Each wall is flat, endless, passes through zero and stands at right angles to its row. A trip goes straight from one point to another. Which walls does it cross, in order?

Walls:
(1): [-82  45  45]
(2): [ 33 -34  25]
(3): [-40 -10  44]
(4): [-35 -20 -16]
(5): [44 38 39]
(6): [ 15 -18  13]
Trips:
[-5 37 12] to [-4 31  9] -> none
[-9 -3 32] to [-29  16  27] -> 4, 2, 6
[-66  -5 -10] to [-20 -53 -25] -> 1, 6, 2

Walls:
(1): [ -9  24  59 -25  12   8  31  43   8  18 -40  -2]
(2): [-48  16 -23 -21   4 -40  28  62  33 -27 -24  39]
(3): [ 23  32  11  14  -9 -13  25 -25   5  56   9   9]
(4): [  2 -10   4   8  25  18  20  38  17  56 -34 -25]
(5): [-13  -1  23 -23  37  -8 -18 -43  -5 -34  -6  21]
(6): [-21  17  17  -7 -14 -37  25   9  39  50  37 -52]
(7): [-20 -36  17  11 -49  64 -13 -26  33 -36  24 -26]
Trips:
[ 13  64 -23   6  -9 -15   4 -74  40 -25 -15  47] to [ 54  53   4 -30  -5 -63  43  18  34   9  41 -65] -> 6, 5, 1, 4
[ 11   0  20  53  15  -9  42 -21  40   1  27 -28] to [-28 -27 -45 -66 -36  39 -47  25 -74  51  73  -4] -> 4, 3
[ 37  34 -15  18  -8  16 -22  58   9 -41 -22  27] to [ 27  37 -59  22  11   6  -6  -2   4  25 -17  -1] -> 4, 1, 3, 2
[ 10  -5  61 -37 -26 -12  24  -2 -71   1  -9 -26] to [-19  32  15 -45   8  36  26 -11 -78  80   3  59] -> 4, 6

Walls:
(1): [  55   34    1   -1  -75  -51   -7   10   90   26    1   27 -110   81
  -34   39   11  -13   11  -78   12   55    0  -11   45  -54    2   -8
  -25   22    7  -17]
(2): [ -3  16  21   8 -25   1  -8  40  22  80  -4 -27 -25 -39  12  30  48  28
 -32  -2   2 -44  10 -14 -25  39 -89 -31  -5 -16  17 -71]
(3): [  -9   70   10   10   -1  -48  -33  -30   -3   41    2 -111   13  -11
   44  -47  -11   84    9  -12  -34   13  -25   -1  -55    5   15    4
  -72   -3  -24   23]
(4): [  3  27   0  -8  30 -46  39 -64  36  35  25 -29  56  38  16   6 -24  11
  60 -49 -46 -20  51 -31  20  22  28  16 -66  -8  -5 -48]
(5): [-17  54  11  13 -15  34  -6 -44 -15  68   4   9 -23 -44  26 -35 -65   4
  24  83  48  31 -28  -4  15 -13  15  36 -28 -67  -8  20]
Trips:
[-26   2 -36 -33 -38 -10  -9   8 -15   5 -14  35  37  46  -6  -8 -20 -22
 -19  -6 -33   8 -30 -37 -26  35 -20  50 -61  18  37 -11] to [ 15   5  17  -1 -21  -6 -35  11  -9 -23   1  46  19   6   9 -30  25 -53
 -57  21  11 -71  17 -66  39 -31   2 -31 -40 -29 -69  43] -> 3, 1, 4, 5
[ 62  12  21 -21  43  91  34  16 -24  -6 -20  -9 -12 -14 -23  17  10 -30
  -6 -52  27 -44   4 -58  -8 -30 -65  -1  10   5  17  18] to [-15 -33  10 -12 -23 -80 -43  15 -11 -20  30  23  -8   6  -9 -14  -7 -70
 -17  19 -87 -66  30  21 -18  -5 -14 -85  -6 -18 -23 -35] -> 4
[ 22  59 -20 -10  20  16  22 -12 -28  -5 -49  -3 -33  26 -22 -53  14  24
  34  20 -18 -34 -28 -56  45  32 -16  47  20  28 -31 -16] to [ 48  20 -49  -7 -50  30 -21  17  17  40  -9 -46  24  45  10 -30  56 -35
  40 -41 -46   0  13 -38  65 -11 -17  -6 -10   6 -33  11] -> 1, 2, 5
[-39 -26  -3  -1 -26  19  18  16 -11  29   5  29   4 -70  -4  -3 -18 -34
 -28  26 -20 -53  26 -43  -7  -1   8  47  33  -5  12 -29] to [-42  31  11  11  14   1 -15   3 -31 -59   8 -47 -32  19 -10  -7  50 -47
   0  25  18 -50 -17 -85 -23  32  51  32  15   0 -52 -71] -> 5, 4, 3
[-36  37   0  54  17  -9  30 -20  50  25 -39  19 -67   3 -50  23  25 -31
  22 -42 -14 -22  31   7  34  -6 -33  -5 -14 -27   3   2] to [ -6 -18 -21  33  12  36 -20  10 -20 -42  45  23  27  -1  24 -27  -2  38
 -18  61  55 -41  21  34 -20 -30  27  22 -28  26   7  37] -> 5, 4, 2, 1
[ -31  -38  -42  -23  -35  -61   -8  -33   14   89    1  -50  -44    4
  -41    4  -31   45    3  -37   -9  -48   11   47  -12    6   18 -112
  -26   19  -28  -51] to [ -8  23  24 -15  62 -11 -45  10   8 -22  30  32  -3  -7 -21  -7  31  10
 -41   9 -54 -47  15   7 -22  34  58 -83  22 -14  59  22] -> 1, 4, 3
[ 38 -19  -8 -19  77   5   7 -16 -19 -46  -1  57 -35  28 -34 -36  38  10
 -15  18  -7  11  35  -9  -5  22   2  15 -34 -71 -31   4] to [ 85  66  57   4   6 -74  21 -82   3  42 -54  22  -5 -17  47  -6  65 -17
  59 -28  16   6  20  -5  65 -33 -48  10  -2 -17  -3  12] -> 5, 1, 3, 2
[  42    9  -49   13  -16  -56   15    7   45  -14  -21  -20  -16    6
    5   26   -9   16  -62   31    2  -35  -12   54  -14   -8   16 -110
  -49  -17   35   11] to [  38  -40   52  -19   46  -32   24    6  -30   10   30 -102    3   -9
   57  -23   -3   75   28  -19  -27  -36   57   40  -40  -10   37  -54
  -48   26   68  -51] -> 4, 1
[-29 -58  14 -47  24 -12 -14  -8 -49 -32 -30 -29  37 -11  68  63   1  86
  -3  29 -80 -22 -23   2  34  34  40 -29   4 -58  33  41] to [ 22  13  19  45  17 -29  26 -11  53  55 -41  47  37   5 -61 -49 -20   9
 -18  15 -15 -45  38  10  -1 -14  35 -53 -29 -16 -35 -10] -> 5, 2, 1
